Each row of a before or after table is a point. One or more steps were done to the points. Then noise was added and the rows were shuffled. The steps act on how far a point lies along the listed directions, d1 being the first. What was done? A step turns or swaps two directions, mirrors them in a line or flattens them onto one, adds a multiple of one to another, or multiplies one. Angles are multiples of 10 degrees, from the lower direction toward the higher: turns from -170 to 170, lines from 10 to 170 but not 90. Use the fewest steps. Two steps may share a direction if one is a turn and the other turns, adds or multiplies; they go together, in the order done. Otherwise the lowest direction goes first.

Directions:
(1): -57  18 -28
(2):  23 -18 -59
Before:
0:  55 -26  39
1: -63  26 -32
2:   4  -1  11
3: -51   6 -23
4:  39  -4  72
5:   2  -8 -62
6:   5 -22  53
7:  77 -20 -38
8:   7 -21  54
After:
0:  27 -33  40
1: -54  13   5
2:  24 -36  43
3: -64  33   6
4: -27   0 -52
5:  48 -18 -73
6:   7  -3   5
7:  66 -19  40
8:  66 -34   7
Steps: turn d1 and d2 by -30 degrees

Directions:
(1): -32  58  -2  19  63  -4
(2):  25  48 -15  16 -41 -60
Before:
0: -15 -85  10 -18  44  89
1: -23 -81  22   4  17  20
2: -12 -21  -3  -5  12   2
3:  25   9   5   4 -81 -51
4: -12  36   2  13  11 -28
5: -10 -11   8 -13 -25  28
6: -18  17  10   2  42  24
7:  30 -12  -4  -9 -51 -30
8:  50  32 -11  17 -45 -52
9:  10 -80  -5 -13   5  50
After:
0:  19 -83 -12 -15 -10  36
1: -15 -83  11   3  11  13
2:  34  -3  -6  -3 -43 -34
3: -13  45  -4  14  19 -21
4:  42  43 -12  20 -33 -54
5:  -9 -24  -3  -6  10  -1
6:  -8 -98   8 -16  19  85
7:  -9   9  15   2  44  30
8:  -7  -8   3 -21 -29  22
9:  22  22  -3  11 -78 -55
Steps: turn d1 and d2 by -10 degrees

Directions:
(1): -21 -91 -18  -9   0  33 -17 -33
(2): -30   3 -74 -49 -29 -34  21  20
(3):  53  14 -35 -10 -26  56 -51  30
(4):   6  34 -15 -41  40  52  42 -49
(5): -34  17 -28   5  75 -12 -59   9
(6):   7  18  22 -45 -30 -34 -54 -62
Before (11 x 8):
0: -23  -2  21   5  22 -41  13 -13
1:   8  -3  19   4 -28  -2  18  -1
2: -29   9  59  47  30 -14  16 -14
3:  15 -20   9  -8  -1   2  24 -22
4: -35   4  38  31   1 -25  40  30
5: -10 -36  -8  -1  24  42   2   1
6:  95  32 -41 -10 -28  70 -87  47
7: -38  -8   7  32  23 -52  17  -2
8:  11  26  -1 -14  46  14  26  -2
9: -24  -5  62  36  37 -28  17   7
10:   8  20  39  -8   2  -2 -46  10
After (11 x 8):
0: -27  -9   1  35  12 -47   2  10
1: -24   4  57  53  20 -16   2  -3
2:  10  -2  18   3 -28   1  16   1
3: -16  -6  58  42  27 -24   2  21
4:  89  47 -43 -32  -3  89 -55  16
5: -26   4  33  32  -7 -18  27  41
6:  -1  17   9  -3  43  -9  29   0
7: -17  -6  19   9  14 -44   2  -2
8:  12 -24  12  -2  -4  -7  23 -20
9:  12  26  36 -14   5   8 -43   6
10: -15 -38  -5   1  25  35   5   0
Steps: turn d3 and d4 by 30 degrees; multiply d4 by 0.7

Directions:
(1):  -1  -1 -37  12  92  40 -31 -12 -16
(2): -49  58   3 -19  37 -28  51  45 -13
Before:
0:  37 -16  17  -6 -26   9 -29 -16  -5
1:   6 -36 -29  14  38  55 -40 -40  -4
2:  38 -40  -2   8 -22  26 -29 -27  19
3:  15   0 -25   8  95  36 -30 -22  -7
4: -42  10 -33 -10  49  12 -14  20  -3
5:  45 -34 -35  27  13  49 -67 -52   7
6:   2 -22 -21  -5  38  26 -20 -15 -10
7:  32 -30 -15   6  -5  17 -39 -28  20
8:  68 -43   3  19 -28  26 -45 -45  29
9:  45 -40   8  23 -63  11 -51 -31  20
10: -20  20   9   2 -17 -19   6  22   0
11: -31  10   9 -20  -8 -29  17  27   4
After:
0: -24  24   4  -1  -5 -16   4  23  -3
1:  16 -46 -12   8  -9  43 -35 -44   5
2:  62 -37  -7  21   6  35 -51 -42  23
3:  28 -19   5   5   8   9 -19 -27  12
4:  48 -40 -29  24  -8  44 -62 -56  14
5:  34 -30 -14  28  -5  24 -61 -25  10
6:  32 -28 -15   7  -3  20 -41 -27  19
7:  34 -12   5  -7   0  17 -31 -13 -11
8:  33 -34 -13   9   0  31 -31 -26  18
9: -31  -1 -15 -13  -5  -1 -11  16  11
10:  10 -29  -7  -5  -3  15 -16 -17  -1
11: -33  11   6 -17   4 -24  17  31   1
Steps: flatten d1 and d2 onto the line at 110 degrees

Directions:
(1):   2 -28  34 -80  -2 -22  50 -38  11  30 -23  56
(2): -20 -44 -32  -9  64  11  -6  -8 -38 -72  26  49
(3): -53  -8  29  34 -39 -36  37 -54 -64 -16  13 -30
(4):  35 -45 -59 -28 -29 -18 -49 -32 -35   3 -56 -32
(5): -68 -18   3 -52 -48  25 -42  -4  52 -33  28 -22
(6):  50 -55  58  50 -45  15 -18  -8  24 -39  -9  36
Before, 10 rows:
0: -17 -71 -56  17  19 -17 -19 -10 -78 -95 -19   3
1:  -8  31  34 -32  -7  -2  11  -8  48  50 -11 -11
2:  45   2  40 -14  -3  20 -26  24  51   5 -16  57
3:   5 -18  -8 -63  18  -3  15   7  38   1 -13  42
4:  53 -28  46 -20  -5 -25  42 -21  14  30 -25  70
5:  11  74 -41 -30  22  -1   1  10 -15  82  -9 -23
6: -61  78  33   0  -6   7  41  34  40  45  20 -42
7:   8 -36 -12 -13 -30 -13 -45 -47 -19   0  -9 -22
8:  -2  68 -13  27  31  27  13  32  24  48 -10 -46
9:  24 -65 -52  12  40 -15 -47 -11 -35 -70 -31  33
After:
0:  -2 -35  67  80 -27 -21  18 -23  -4 -59  -1  33
1:   9  13 -75 -78  65   5 -11  23   1  34 -35 -14
2: -23  11  60   8   2 -16  26 -21   9  16  46   7
3: -55  32 -66 -11  43   9 -13 -12 -63  -7  26 -21
4: -33  20 -22 -55  12  -1 -23 -14  21  28  -5 -29
5: -31  -4  -5   7 -74   4 -53   7  45  -1  19 -53
6: -41 -38 -16 -27 -44 -13 -14 -25   6 -31  -4 -13
7:  -3  22 -68   1  57   1   4  -9 -47  21 -34 -33
8:  17 -37  78  75   7   5  50  25  10 -75  14  58
9:   5  -2  -3 -13 -69 -15 -43 -29 -10  14 -39 -40
Steps: swap d1 and d5; turn d2 and d6 by 60 degrees; turn d3 and d4 by -130 degrees
